Each row is a point. To make a cloud, some directions were put in groups of two or more. Within a group, all points are equally far from the middle, so they leave a hole (a ring in 2 directions, a hollow ball in 3). The other directions are filled evenly. Then the cloud was stretched, turned, moved and blurred a little. How many holes are there, and how many directions does each take, smallest first?
In the rows, 128 means zero.

Cloud (13 x 2):
[[120  61]
 [174  83]
 [188 112]
 [138 184]
 [152 176]
 [ 73  92]
 [173 162]
 [ 97 176]
 [183 139]
 [187 121]
 [ 78  82]
 [146  65]
 [165  75]]
Holes: 1 (2)

Cloud (19 x 3):
[[ 42 129 161]
 [191  90  94]
 [ 43 112 110]
 [124 177 101]
 [ 87  95  97]
 [ 81 171  91]
 [ 60 129 178]
 [207 128 163]
 [ 60  79 139]
 [ 78  59 158]
 [140 109 159]
 [136 101  83]
 [ 80  86 188]
 [ 48  98 135]
 [102 107 170]
 [122  70 132]
 [144  62 172]
 [108 132 173]
 [127  82 204]]
Holes: 0

Cloud:
[[165 160 146]
 [134  52  86]
 [155 154 163]
 [127 146  63]
 [156 172 120]
 [161 112  56]
 [ 54 142 176]
 [116  79 186]
 [119 176 150]
 [ 71 167 112]
 [154 137 176]
 [113  98  55]
 [139  53  85]
 [ 98  54  89]
 [ 76 166 164]
 [123  46 144]
 [ 70  60 159]
 [ 84 157 178]
 [ 97  46 142]
 [154  73 166]]
Holes: 1 (3)

Cloud:
[[163  57 133 161]
 [190  77 164 125]
 [100 104 141 177]
 [106 169  69 131]
 [112  73 185 149]
 [101 218 141 117]
 [159 207 118  96]
 [ 96  43 153 118]
 [139  35 105 122]
 [ 95 125  69  55]
 [110 213 106  70]
 [114  76 176 161]
 [159  48 102 139]
 [189 126 111  68]
 [174  79  82 130]
 [172 103  68 117]
 [186 135 165 146]
 [160  74 113  56]
 [185 131 173 107]
 [131 167 129  43]
 [140 193 161  84]
 [174 108 177 156]
 [128 186 180 131]
 [ 93 133  88  41]
 [104 144  56 114]
 [102 118  93  38]
 [160 159  64  83]
 [148 207 150 108]
 [153  83  87 153]]
Holes: 1 (4)

Cloud (29 x 4):
[[ 71 197 158 124]
 [ 65 129 107 189]
 [152 149 208 157]
 [ 24 111 123  86]
 [160 117 112 151]
 [ 80 158  81 122]
 [ 34 131 193 110]
 [ 80 142  90  85]
 [124 105 188 132]
 [ 49 131  98  68]
 [ 24 153 184  82]
 [114 152 148  80]
 [ 61 131 195 147]
 [ 29  90 118  96]
 [102 148 165  55]
 [ 90 133 170 189]
 [113  94 197 107]
 [155 156 207 155]
 [112 199 148 136]
 [165 175 184 167]
 [127 135  98 102]
 [ 54 186 192 178]
 [ 42 162 184 145]
 [138 103 152  84]
 [ 86 156  92 109]
 [ 80 115 141 176]
 [141 111 159 159]
 [ 82 130 198 161]
 [155 106 126 154]]
Holes: 1 (2)

Cloud, 53 rows:
[[ 95 140  70 178  69 136]
 [110  81 144 218 144 147]
 [ 49 211 163 118 152 125]
 [137 124 117 109 219  94]
 [112 112 113  59 132 184]
 [132 121 131  88  54 127]
 [ 87 167 166 138 212 176]
 [199  98  89 148 149 122]
 [142 145 120  75 210  93]
 [ 91 101 113 208 109 152]
 [126 108 120  87 181 225]
 [103 151 119 202 135 236]
 [103 174 145 169 209  76]
 [101 184 140 203 159 206]
 [107 125  91 193  73 119]
 [129 194 123  87  77 144]
 [ 78 153 147 195  76 108]
 [136  95 149  65 101  72]
 [196 157  75 134 141 118]
 [166 154  89 189 172 174]
 [152  32 125 108 123 169]
 [120 193 154  62 185  88]
 [ 57 155 109  74 163 135]
 [206 105 131 176 116 133]
 [172 137  88 168 171 210]
 [137 107  98  81 120 212]
 [123 155 172 145  64 197]
 [153 186  94  91  96 155]
 [147  65 135  84  86 170]
 [ 93 168 208 101 174 185]
 [125 124 197 151  62 135]
 [ 86  94 154  65 123 119]
 [113 177 157  89 211  90]
 [ 68 207 157 115 188 122]
 [169 136 162 183  94  93]
 [115 127 178 205 180 101]
 [ 91 195 108 195 155 179]
 [100 147 149 183  58 141]
 [129 125  90 162 203  84]
 [ 53 180 169  82 131 123]
 [134  84 162 144 217 121]
 [ 66  83 145 116 157 184]
 [177 148 184 190 119 108]
 [149 124 147  68 112 214]
 [117 219 148 163 106 163]
 [ 37 180 164 121 145 137]
 [191 180  90 139 128 132]
 [198 140  85 159 140 117]
 [109 133 108 158 198 223]
 [156 197 175 181 141  93]
 [126 181  65 178 189 112]
 [121 147  91  95 205 155]
 [128 103 139 212  84 149]]
Holes: 2 (2, 3)

Cloud (53 x 6):
[[184 148 174 144 163 142]
 [167 142 183 109 135  42]
 [204 127 131 152  87 133]
 [157  99 101  63  71  88]
 [141 151 101 153  90 117]
 [122 112 189 124  68 139]
 [ 80  71 107  70 160 102]
 [ 98 174 133 142 236 163]
 [ 52 128 208 114 101 138]
 [ 81  68 110  73 165 146]
 [ 76 209 104 113 116 160]
 [100 168  91  91 147 129]
 [ 52  98 158 105 125 131]
 [148  96 183  93 174 114]
 [112  75 162 186 105 140]
 [152 200 166 119 182 141]
 [222 126 134 178 159  82]
 [ 62 174 208  98 172 149]
 [178 150 153 129  70  73]
 [135 105 170 127 191  82]
 [168 173 196 207 143  90]
 [149 126  95  53  86 136]
 [117 146 118  83  92 202]
 [158 183 182  44 132 115]
 [ 90 100 102  36 174  87]
 [145 220 134 131 158 143]
 [ 64 119 145 195 105 169]
 [174  74 174 136 161 117]
 [ 80 104  98 128 203 203]
 [171 131 159 103 171  61]
 [ 58 120 138 182 132 111]
 [113 187 146  80  58 111]
 [141 182 231 143 108  58]
 [ 92 115 194 156  37 129]
 [112 157 198 217 157 170]
 [133 163 163 202  32 144]
 [ 66 145 116  44 132  96]
 [ 63 200 167  99 182 115]
 [ 88  67 146  44 178 120]
 [ 99 172 154 121  32 140]
 [ 57  93 175 174 105  97]
 [108  75  70  99 142 119]
 [164 212 132 137 133 157]
 [181 135 167  40 177 113]
 [134  88  62 156 126 126]
 [157 162 171  72 154 176]
 [176 160 171  85  89 115]
 [134 151 186 113 140  41]
 [ 96 109  85  92 219 140]
 [ 71 208 148  63 142 102]
 [168 138 104 139 106 200]
 [130 171 118 140 218 133]
 [174 186 177 149 111 103]]
Holes: 1 (3)

Cloud:
[[ 70 117 141 118  69 145 157  95]
 [101 142  49 131  79 174  44 132]
 [ 68 123 123 117  82 157 159 157]
 [198  82 133 142 144  81 149 153]
 [ 81 102 114 139 140  53 146 100]
 [156  78 112 146  90 104 143 123]
 [179 152 120  93 131  71  62 158]
 [139 159 180  79  82 173 112 128]
 [119 112 249 120 129 124  68 108]
 [129 175 123 109  70  91 147  92]
 [ 73 122 102  81  88 123  94 135]
 [ 86 133 212  72 146 138 166 105]
 [166 215 155  83 115 163 165 122]
 [159  82 104 101  70 139 110 123]
 [155 177 205 108 180 169 131 163]
 [146 173  44 119 137 112 155  74]
 [212 104 184 161 111 160 144  79]
 [ 94  67 113 159 113 136 125 203]
 [ 78 168 118  87 148 123  94 125]
 [ 91 141 141 119  93 149  43 109]
 [100 128 117 142 103 176 108  86]
 [216 108 137 154 130 192 105 134]
 [113 109 143 161 134 160 124 145]
 [ 71 130 123 139 155 181 102 114]
 [118 105 174 125  82  51  80 139]
 [177 143 148  99 131 177 206 119]
 [112  47 179 152 145 105  82 115]
 [ 94 144  78  86 143  76 157 128]
 [154 159  57 159 100 119 111 126]
 [102 164 120 132  90 135  75 103]
 [127 117 119  87 200 162 151 140]
 [151 186 125 119 100  66 168 154]
 [ 93 134 123  96 201  88 182 162]
 [121 220 119  90 129  96 161 205]
 [133 119 222  80 166  96 110 120]
 [ 86 146 167  79  70 163  90 104]
 [103 105 112 101 156 158  56 190]
 [123 125 173 155 115 129  58 151]
 [182  60 138 139 115 119  86 107]
 [116 203 154 136 119 141  49 161]
 [ 61 129 157 115 130 161 147 166]
 [173 192 173  37 100 118 120 136]
 [132 209 128 117 130 152  96 139]
 [ 90 143 129  73  71 161 100 142]
 [ 91 117 164  73 100 158 161  82]
 [135 208 146  86 122  44 167 142]
 [ 38 100  76 138 187 136 177 150]
 [ 74 125 153 127 154 146 189 119]
 [121  95 103 156  94 107 153  71]
 [215 133  94 128 103 110 133 148]
 [191 127 165 110  75  55  93 153]
 [131 177 131 135  75  88  78 174]
 [125  81 134 162 135 146  93  79]
 [ 50 172 189  86  93  50 117 155]
 [139 171 106 128 144  72  65 146]
 [112  99 199 165 127  72 139 148]
 [165 201 146 135  87  74 145 102]
 [168 180 142 134  97  92  53 115]
 [199 166 131 134 114 179  82 155]
 [159 129 117 126 191 120  80 186]
 [147 126 107 127  98  64 119 106]
 [131 121 186 133  46 145 135 133]
 [113 200 147 123 146  70 102 183]
 [128 215 119 127 120 162 122  91]
 [156 130  67 110  70 178  69 139]
 [162 176  62  84 108 179 125 162]
 [155 171 196  71 125 191 174 122]
 [107  95  68 129  85 119 165  71]
 [168 162 214 130 156 136  77 157]
 [114  49 112 165  94 176 117 120]
 [154 175 186 114  64 122  80  82]
 [114 135  69 122  91  96 130  57]
 [138 119 159 128  94 161  53 164]
 [120 130 150 105 145  67 157 116]
 [131 126  74 115 148 192 144  94]
 [ 43  96 118 101 184 182 103 146]
 [163 193 134 181 137 110 134 158]
 [125 186 182  51  95 161  85 158]
 [121  89 155 173 164  92 113  84]
 [123 141 190 160 137 165 129  53]
 [147 172 181  94 126 141  97 130]
 [101 156 190  49 162 189 101 156]
 [130  49 139 119  92 210  84 116]
 [ 86  52 143 134 102  75 116 120]
 [110 143 208  97 167 113 192 104]
 [156 164 103 120  77 112 110 134]
 [105 208 115  90 167 106 126 127]]
Holes: 0

Cloud, 84 rows:
[[137 103  70 190 158  71 130 110]
 [131 189 100  95 140 109 119 163]
 [145 218 136 101 179  74  58 104]
 [140 186 156 114 174  84  67 146]
 [117 105  52 126 117 176 123  95]
 [182 106  84 103 130  44 141 103]
 [157  95  95 156 114 152 175  66]
 [142 141  55 167 194 101 132  80]
 [116  90  39 149 145 108 146  64]
 [187  89 144 171 159  53 160 109]
 [113 121  73  84 174 120  60  99]
 [130 159 144 156 109 137 176 126]
 [ 76 153 108 141 106 116  96  57]
 [ 79 174 137 209 127 154 151  84]
 [101 146  91  87  24  92 136  98]
 [176 125 137  85  90 140 101 192]
 [113 188 180 156 104 167 164 159]
 [ 91 118 111  89 180 147 193  87]
 [154 140  88  86 104 170 172 146]
 [115 136 123 114  46 140 111 153]
 [150  79 170 110  96  89 137 121]
 [106  68 103  93 164 120  87 150]
 [141 115  74 110  73  73 115 129]
 [157 112  86  90 103  61 112 177]
 [111 171 103 132  66 153 223  98]
 [130 168  41 124 131 113 133  79]
 [ 89 203 122  98 110  72 116 115]
 [ 71  66 167  76 156 142  95 185]
 [162 179  83 101  88  95 206  91]
 [162 174 119 106  83 150 200 117]
 [149 175  78 163  71 120 112 136]
 [101 184 127 100 181  33  70 104]
 [128 118  82 112 120 106 113  70]
 [ 47  87 100 119  56 174 196  91]
 [139 167  84 105  69 149 161 102]
 [197 187 106 121 108 151 131  48]
 [ 94 208  92  63  90 102 138  93]
 [142 129 168  72  48 118  92 107]
 [ 98 111  73  86 113 155  89 128]
 [ 51 198 167 128 199 146 106 109]
 [ 78  86  95 159 129 146  74  88]
 [ 49 161 105 108 146 141 176 138]
 [163 122  82 133  42 112 109 165]
 [ 63 147  53 130 103  90 204 109]
 [104 152 157  62 165 104 145 150]
 [105 247  93 135 195  86  92 105]
 [143 249 161 142 147 119  94 105]
 [107 143 150  57 104 102 103 175]
 [158 108 155 140  91 119 157 174]
 [217  72  77 107 126  88 165 109]
 [127 147  61 128 171 125 154 176]
 [161 126 135  62 180 110 128  67]
 [ 86  57  89 143 173  85 152  70]
 [111 134  16 113 109 130 136 114]
 [100 123  97  98  73 110 124  71]
 [ 88 148 158 140 148 193  78 112]
 [226 110 113 111 132  73 117 105]
 [ 73 142 165  97 166 122 127 110]
 [ 94 146 137  64 122 113 133 130]
 [ 42 189 129  93 100 119 155 101]
 [159 241 132  83 138 111  76  81]
 [128 106 137 178  90  99 162 129]
 [116  83 131 194  89 175 139 155]
 [ 98 161 176  65  62 117 164 128]
 [101  73 100 173  74 136 142 101]
 [123 211  98  80 154  76  90 164]
 [110 106  96  30 159 154 167 107]
 [ 45 207 128  83  49  89 132  88]
 [183  82 101 151 179 112  91 105]
 [142 167 103 171 194  83 136 112]
 [ 98 149  99  93 141 165 174  95]
 [150 175 193 181 113  98 143  87]
 [ 77 146 154 105 129 143 104 134]
 [ 99  79 198  76 179 148  90 161]
 [132 122 154  99 210 155 169  67]
 [140  58  67 124 127 103 181 145]
 [ 98 147  85 105 136  94 139 159]
 [ 97  77 133  74  65 139 108 140]
 [111  93 172  71 133 148  93 157]
 [207 117 137 115 126 119 125  77]
 [ 84  72  78 115  86 118  79  91]
 [148 146  92 200 112 151 107 132]
 [151 144 134 146 102 161 126 128]
 [146 118 119 143 115 151 190 156]]
Holes: 0
